Each row of a before or after table is a point. One or more steps were done to the points. Then noise was added and the rows were shuffled. The steps act on columns, c1 being the first. Write out the steps. A step turns or swaps two columns, mirrors them in a line or flattens them onto one, adds a multiple of one to another, or multiplies or shifts one. Angles are multiples of 10 degrees, from the lower column toward the higher: turns from -170 to 170, lines from 10 to 170 but not 90. Use the fewest steps. Two steps may share a column if one is a turn and the other turns, adds or multiplies; they go together, in the order done. Otherwise the lowest column goes first.

Before (9 x 3):
[[ 29 -26  45]
 [  4 -46 -17]
 [ 15 -66  23]
 [ 17  12 -60]
 [ 47 -36  13]
 [  9 -22 -46]
 [ -2 -33 -51]
 [-35  12  12]
 [ -2  35 -31]]
After (9 x 3):
[[ -2   1 -30]
 [ -2   0 -52]
 [  8  -1 -46]
 [-34   0  13]
 [ 48   1  13]
 [ 16   0 -60]
 [  3  -1 -17]
 [ 31  -1  45]
 [ 15   0  22]]
Steps: multiply c2 by 0

Before (11 x 6):
[[ 13   2 -49  -7 -58 -25]
 [ 26 -49  17 -35  34   0]
 [ -5   3 -20 -35 -13 -30]
 [ 10  24  56 -20  17 -42]
 [-43  -1  -3   6  25 -25]
 [ -4 -17  25  17   2  -3]
 [ 28 -10   8  -2  11 -22]
 [ 15 -29   0 -66  81  -4]
 [ -2  30 -22 -66   6   3]
 [ -4 -39  19  15   0  20]
 [  4 -35 -32  17  41  43]]
After (11 x 6):
[[ 27   2  11  -3  11 -21]
 [-43 -21  -5   5  25 -25]
 [ -3 -39  26  16   1  21]
 [ -4 -21  32  16   2  -3]
 [ 27 -38  22 -33  34   0]
 [ 15 -20  -1 -66  80  -2]
 [ 14  10 -62  -8 -58 -24]
 [ -2  29 -27 -66   6   3]
 [ -3   0 -25 -35 -14 -28]
 [  3 -33 -42  16  42  40]
 [  9  28  74 -21  17 -44]]
Steps: add 0.5 times c1 to c2; multiply c3 by 1.3

Before (9 x 11):
[[ 41  32  16  56  13   9   9 -23  10   7   2]
 [ -4   3  28  23  29  12 -21 -30 -31 -12 -32]
 [ -4  15 -45  -3   9 -34   5 -17  36  -9  32]
 [ -8  26   6 -50   7  14 -42  40  40 -14 -14]
 [  3 -36  41  11  49 -20   6  18 -38 -17  76]
 [  1  -6 -22  -8   2  -4  15   1 -11  20 -39]
 [-14  31  23 -35   8  -4   2  -8 -23   8   9]
 [ 29  -3   2   2 -24  -5   7  -7   9 -42  18]
 [ 36  16  13  -2 -14  29  -9 -13 -22  34  43]]
After (9 x 11):
[[  1 -22 -22  -9   1  -6  14   2 -10  21  -9]
 [-14  47  22 -35   9  -3   3 -10 -22   9  20]
 [ 28  -3   2   2 -25  -5   7  -6  10 -41 -45]
 [ -5 -17 -45  -4   9 -34   5 -17  37  -9  18]
 [ 42  43  16  57  12   7  11 -23   8   7  13]
 [ -4  21  28  23  30  13 -22 -31 -31 -13 -50]
 [ -8  30   6 -49   6  13 -42  40  40 -13 -34]
 [  2  -8  40  12  50 -19   6  19 -38 -19  51]
 [ 37  26  14  -3 -13  29  -9 -14 -21  34  94]]
Steps: add 0.7 times c3 to c2; add 1.5 times c10 to c11

Before (12 x 14):
[[  8 -19 -13   0  35  95  31  15  45 -19 -70   6   1 -34]
 [ 54  -8 -28  -8  -2  37 -17   0  -1 -10  42  41   4   5]
 [ 33 -59 -25  18  17  -9  30   3 -14  -3  -2 -29  35 -21]
 [-26  16  23  -2  -6  -1  -6  10   0 -34   7  21 -65  61]
 [-15  14   5  79  53   7  37 -27  -1 -36 -30  11 -33 -11]
 [-21   7  31  28  -9 -37  -8  10  71 -12  16  -1 -13  41]
 [ 60   1  52  -7   2 -24   8 -24  28  25 -11 -26  38  -5]
 [-13 -49 -44  22  -6  29  21 -43 -15 -58 -16 -11  -5  -3]
 [  4 -22   7  12 -25  52  15 -10 -52  11  47   0 -21 -15]
 [ 34 -30 -14  -7  17  17  -3  -5  19 -11  25  19 -25 -40]
 [  1  -1  42   1   4  -8  42   4  27  -6   4  21  12  -9]
 [ 43 -26  24  25 -44 -18  -7  35  15  -8   2  33  -9  -2]]
After (12 x 14):
[[ 55  -7   6   8  -2  38 -17   0  -2 -11  42  42   4 -29]
 [ 44 -27  -2 -23 -45 -18  -8  35  14  -8   2  32 -14  24]
 [-12 -49  -2 -19  -5  28  22 -43 -15 -59 -15 -11 -14 -45]
 [  8 -19 -33   1  35  94  32  16  45 -20 -70   6  -1 -14]
 [-26  15  61 -49  -6   0  -6  10   0 -35   7  21  45  22]
 [  2   0  -9   8   3  -8  42   4  27  -7   3  21  -8  42]
 [ 34 -31 -40 -15  19  17  -3  -5  19 -12  25  18  21 -13]
 [ 60   1  -6  33   2 -24   8 -24  27  25 -11 -26 -20  52]
 [-22   7  41 -29  -9 -36  -8  10  72 -12  16   0 -13  33]
 [ 34 -58 -21  16  17  -9  31   3 -13  -3   0 -29 -36 -25]
 [  4 -23 -16 -24 -26  53  16 -10 -52  12  47  -1   5   7]
 [-15  14 -12 -77  53   6  37 -27  -1 -36 -31  11 -39   5]]
Steps: swap c3 and c14; turn c4 and c13 by -130 degrees

Before (12 x 20):
[[ 10  57  11  -6  12  25  23  14  11   0  -4  68  -1  49  -3  30  -4  -7
  -22 -11]
 [ -4  10 -17 -67 -16 -22  -7 -37 -39   0  56  -7  13  -6  27 -54 -17  66
  -13 -67]
 [ -2  25  20   3   1  29  27 -27 -21  10   2  33 -11  12 -29  14 -67  -8
  -19  22]
 [-12  20  -3 -11  49  35  62  29 -12   8 -11  31 -29  17  -3  21 -14   4
    2 -14]
 [  1 -28  19  -2  40  -3  18 -18  15 -31  22  50 -23  -4  -5  31 -47  -4
  -50  53]
 [ -5 -11 -27 -35 -45 -21  13 -16 -45 -48  61   8   6 -30 -18   9 -18  52
   -3 -20]
 [-11  45  26 -10  15  63  55 -17  19  -4  35  36 -34  13  -2  25  -7   6
  -30  11]
 [  8 -11  -7  26   6  26 -20 -26  -7 -47  25  14 -26 -24 -15  -2 -27 -16
  -28   6]
 [ -8 -29 -51 -37 -28 -27  23 -56 -39  -6  62   6  52 -29  15 -49  11  34
    8 -19]
 [-22  -9  14 -51 -42 -24  43  26 -12  18  63 -17 -11  42  15 -23  23   8
   43 -42]
 [ -2  70  -2   7  27   2  42 -13   6  26  14  54 -67  41  -7  18  -6  14
    9  -6]
 [-58 -10 -30 -34 -47 -18  54  20  35   6  28   5   3  27  17 -50  -8  48
   14 -32]]
After (12 x 20):
[[-16 -11  -6 -10  49  37  61  28 -11   5  -8  31 -31  15  -4  21 -14   4
    2 -13]
 [  7  27   9  -5  10  24  24  14   8   3  -3  67   0  49  -5  25  -3  -5
  -24 -12]
 [-61 -42 -30 -36 -49 -18  54  23  35   5  30   4   3  25  15 -52  -7  50
   14 -31]
 [ -4 -18 -17 -68 -17 -23  -7 -38 -38   1  56  -3  12  -6  30 -52 -19  70
  -12 -66]
 [ -2  40  -5   8  26   2  43 -11   6  26  14  51 -71  39  -3  19  -5  14
    8  -7]
 [  9 -43 -10  30   5  29 -22 -26  -5 -46  26  15 -27 -21 -16   1 -26 -18
  -24   5]
 [ -4  -6  22   3   4  29  27 -26 -23   9   1  31 -11  14 -30  15 -66  -8
  -18  23]
 [-23 -39  12 -51 -42 -25  44  26 -10  16  63 -16 -10  42  16 -21  23   5
   41 -40]
 [ -6 -61 -51 -36 -27 -27  23 -59 -38  -8  63   7  53 -29  14 -47  13  34
    9 -22]
 [  0 -57  18  -1  41  -4  18 -15  16 -31  21  50 -29  -2  -4  32 -48  -2
  -53  53]
 [ -5 -41 -25 -34 -46 -23  10 -14 -45 -48  64   9   6 -33 -15   8 -18  53
   -5 -22]
 [-13  15  25  -9  15  62  53 -15  19  -2  32  37 -31  11  -2  25  -8   6
  -32  14]]
Steps: shift c2 by -30

Before (9 x 48):
[[  9   1 -35   1 -22  -8  -2  20   4  18   0 -18   9   2   4 -12   7   1
    1  -6 -39 -10 -25  17  40  11  -2  17   2  29 -18  14 -18 -22 -39   5
   29 -26 -27  -2  -5  10 -29  27  -4  55 -14   8]
 [-34  16 -36  21 -21  30  23  13  13  58   4 -53 -30   3   0 -36  32  13
    6 -19 -39 -47  19  13  29  -7  -6  32 -16 -25  31  20   2 -18  29 -18
   22  42 -28   2 -41   8  57  10  11  26  16   5]
 [ 28  10 -25  14 -14  26 -21  10  -6 -28  26  28 -94  62   9 -25  32 -11
   22 -17 -29   2 -39 -27  18   1  16  32  27  11 -18 -10  29  22 -10   0
   35 -14 -18  -7   2  -3 -21  19 -31   8 -12  -6]
 [-18  17 -17  -1  -2  16  78  16  11 -18  -2  23  31  -1  15  -3  30 -17
  -28 -13 -18  15   1   9 -34  10 -12  33 -12  28   5 -46  29  20 -35   2
    9  47 -28 -27  25   8  35  29  20  -1 -11   7]
 [-23  12 -18   2 -17  37  35 -52 -57 -32  -2  25   8   5   1 -11  26 -14
  -18 -14  -5  15 -29   1  28 -25  17  -7 -35 -17 -21   7   4 -29 -11   0
  -56  51  47  -1  24  17  -8  20 -26  26  28 -10]
 [-30   3 -16  35  20  30  25   2  12  -7  28  28 -14  -7   0  -3  28  10
  -32  -2  26   9 -24 -14 -17   9 -10   7 -15  -6  23 -14  19   7 -22 -67
   18   2 -32   5   7 -59 -32  25 -28   7   6   7]
 [-12  62 -19  27  -5  11  10 -32 -12 -30  30   8  28  22  15 -10 -29  -7
    9   5  -4  16 -39  -1  34  -1   1 -89  31  30  17 -10  29 -13  37  12
   33  15  34 -38  16  17 -25   2  35  -8  17  15]
 [-27  -1 -28   2 -15  23 -14  22   6  16  -4 -21  -2 -11  -5 -24 -66  15
   30   9  12  -3 -12   6 -20   5   6   6 -33 -14 -16 -25 -12  -1 -15  -6
   10 -95 -32   4  36   8  -5  14  19 -18   1 -30]
 [-20 -11  -1  11 -25  30 -13 -85   4 -21  27  -9  29 -10  -4 -14   4   1
    1 -43 -24   5 -30 -11 -17  12  -9  13 -26 -30 -11 -37 -17 -28 -35  12
  -31  27   2 -12  12 -12 -33   6 -40 -17  19 -51]]
After (9 x 48):
[[-18  17 -17  -1  -2  16  78  16  11 -18  -2   7  32  -1  16  -3  30 -18
  -28 -12 -18  15   0   9 -34   4 -12  32 -12  29   5 -46  30  20 -35 -22
   10  48 -28 -27  25   2  35  29  20  -9 -11   6]
 [ 28  10 -25  14 -13  26 -22  10  -5 -27  26   5 -90  64  10 -25  32 -10
   22 -18 -29   2 -39 -26  18   8  16  31  27  10 -18  -8  29  22 -10 -27
   34 -14 -18  -7   2 -30 -20  19 -30   3 -12  -6]
 [  9   1 -35   2 -21  -8  -1  19   4  18   0   1  11   2   3 -12   7   1
    0  -6 -39  -9 -25  17  40  53  -2  17   1  29 -18  15 -19 -23 -38  19
   29 -26 -26  -2  -4  -5 -30  28  -4  18 -14   9]
 [-11  62 -19  27  -5  11  10 -33 -13 -29  30  14  33  22  14 -11 -30  -8
   10   4  -5  16 -40  -1  34  -7   1 -88  31  30  17 -10  29 -13  37  -6
   34  15  34 -38  15  -6 -25   1  35  -3  17  14]
 [-30   2 -16  36  19  29  25   2  12  -7  29 -60 -34  -8   1  -3  28  10
  -32  -2  27   9 -24 -14 -17  11 -10   6 -15  -6  22 -13  19   8 -22 -39
   18   2 -33   6   7  51 -32  24 -28  -5   6   7]
 [-27   0 -29   2 -14  22 -13  22   7  16  -4 -10   2 -10  -5 -24 -66  15
   29   9  12  -5 -13   6 -21 -13   6   5 -33 -14 -16 -25 -11  -1 -15  20
    9 -95 -32   4  36  -7  -5  14  19 -14   1 -30]
 [-34  16 -36  21 -21  30  24  14  13  59   4 -26 -25   2  -1 -37  32  13
    6 -19 -39 -47  19  12  29  19  -6  32 -15 -24  31  21   1 -18  29  48
   22  43 -28   2 -41 -18  57  10  11  19  16   6]
 [-21 -11   0  11 -25  30 -14 -85   4 -21  27  10  23 -10  -5 -14   4   2
    1 -42 -24   5 -30 -11 -17  -8  -9  13 -25 -29 -12 -37 -17 -27 -35  11
  -30  27   1 -12  12  21 -34   6 -41 -19  19 -50]
 [-24  12 -18   2 -17  37  35 -51 -57 -32  -2   6  14   4   1 -11  27 -15
  -19 -15  -5  16 -30   1  27  10  18  -6 -34 -16 -21   8   4 -29 -11 -25
  -55  52  47  -1  25 -13  -8  20 -26  34  28 -10]]
Steps: turn c12 and c36 by -80 degrees; mirror c13 and c42 in the line at 10 degrees; turn c26 and c46 by -60 degrees
